Every row gives one point. The points of each table are mixes of a few directions, plus a little noise. How many directions does each table use, and how many do they share? Where both have some left over, give the other angles between the two spaces (their principal angles), to ten degrees, smallest first.

First, 7 rows:
[[ -4 -14  -3]
 [-12 -38  -7]
 [ -4 -11  -2]
 [ 29  95  16]
 [-21 -66 -11]
 [  8  24   4]
 [  3  10   2]]
Second:
[[ -9 -20 -12]
 [  1 -52  37]
 [-10  23 -42]
 [ 19  50  17]]
Directions: first 1, second 2, shared 1

First, 8 rows:
[[-25  -7  -2   8  -3  -7  -5   3]
 [  0   0   0   0   0   0   0   0]
 [ 49  14   3 -16   6  14  11  -5]
 [-95 -28  -6  32 -11 -27 -21  10]
 [ 10   3   1  -3   1   3   2  -1]
 [ 48  14   3 -16   6  14  11  -5]
 [-22  -6  -1   7  -3  -6  -5   2]
 [ 34  10   2 -11   4  10   8  -4]]
Second (10 x 8):
[[  3   6  -1   8   6  12 -15  -2]
 [-18  11  -3   0  -4  -7  28  -8]
 [  0   3   0   7  -4   7 -12  -7]
 [ -6  13   6   4 -22 -14  11  -4]
 [ 34  15 -15 -45  55  -2  30  84]
 [ 17 -30  29  22 -14 -15 -31  -9]
 [ -6   8  -8   7  -8  16 -17 -17]
 [-19   7  -5  10  25  10  22  -9]
 [  0 -29  -2  -7  -7   1 -13 -16]
 [ -5  -3  -2  -6 -28  -7  -3 -13]]
Directions: first 1, second 5, shared 0; angles 60

First, 8 rows:
[[ 16 -25  18  -7 -17  12  25 -80   8  -6 -26  26]
 [-44  72 -14 -54   5  -4 -54  83 -23  37  72 -34]
 [ -9  -6 -38  57  61  64   1 -14 -10 -26 -30  -5]
 [ 20  -7 -18  31  22 -19  30  -5  -6 -23 -42   7]
 [  8  31  25 -11 -45 -18  -5  16   0  58  35 -20]
 [ -9   8 -38   6  57  -4 -13   2 -30 -29 -19  -2]
 [ -6  17  31 -43 -61   5  30  18  40  14  20  14]
 [ 23 -90  33  19 -22 -34 -13 -21  21 -27  -9  12]]
Second:
[[-31  -3   1   3  10   9 -29  30   3 -11  19 -25]
 [-11 -62 -20 -58  40 -11 -58  16  -5 -60  20  42]
 [ 36  28   6  17 -25  -2  51 -38  -1  37 -25  11]
 [ 25  55  14  28 -37  17  53 -36   0  63 -14 -11]
 [-24  66  17  17 -29  55   4  -4   1  67  31 -43]
 [-62  15   7   5   9  34 -53  50   3   0  45 -54]
 [  8 -22   1  41   6 -48  24  19   7 -34 -40 -16]
 [ 35 -14 -11 -45   1   2   6 -42  -8   3  -2  58]
 [ 24 -62 -15  -8  27 -57   2   5   0 -65 -35  36]]
Directions: first 6, second 3, shared 2; angles 40

First:
[[-23 -45 -11 -36  23 -39 -36   6  13  19 -25  10  33  24 -11  -9  55 -34]
 [-45  29  37  18  19  11   1  23 -12 -48  25  -8  -6  16 -34  -9 -30 -46]
 [ 18 -39 -11 -16 -38  55  19   8  15  50 -16 -28  31 -11  39  15 -16  52]
 [  6 -26 -22 -15 -75   1  -7   0   4  30  19  -4  21  -2  32  25 -38  42]
 [-12  56  44  46  47  41  29  13 -15 -51  34   3 -26  -7 -32 -15 -30 -22]
 [  5  -5 -25 -28 -18 -22 -23 -21  -1  -2 -27 -27 -19   9  11   7  13  -3]
 [  2   9 -26 -38 -22   4 -46 -29  -5 -23   3 -47 -35  21   9  14 -10  -2]
 [ -2 -52 -37 -69  26 -21 -72 -20  18  23 -18 -13  17  35   2  -2  67 -17]
 [ 11  21  35  71  -1  -6  95  29  -7  14 -32  36   9 -47   1 -12 -16  14]
 [ 40  51  14  67  38 -25  40  -9 -12 -13  37  77 -24 -38 -17 -14   5  16]]
Second:
[[ 15  -9 -18 -21  -3  11 -14 -15   5  10 -12 -20  -8   3  14   5  11  13]
 [ -1  36   6  23  -2 -31  14  -7 -14 -30  -7   5 -32  -8 -11  -4  -9 -16]
 [-54  60  65  85   9 -57  59  46 -27 -60  25  57  -4 -14 -54 -19 -46 -62]
 [ 12 -14 -22 -37  -3  24 -20 -19   6   8 -34 -50 -14   9  19   6  15  10]
 [ 29 -52 -17  -8   0  15 -21   5  22  62  69  69  62  -5  15   7  15  53]
 [-39 -19  36  16  10  17  17  44   5   6  21  21  48   6 -18  -8 -16 -20]
 [ 31  43 -31 -12 -11 -26  -9 -49 -15 -33 -50 -49 -78  -5  13   5  10  -1]
 [  7 -46 -19 -45   0  47 -26  -3  19  36 -12 -34  25  14  23   7  19  22]]
Directions: first 6, second 3, shared 3
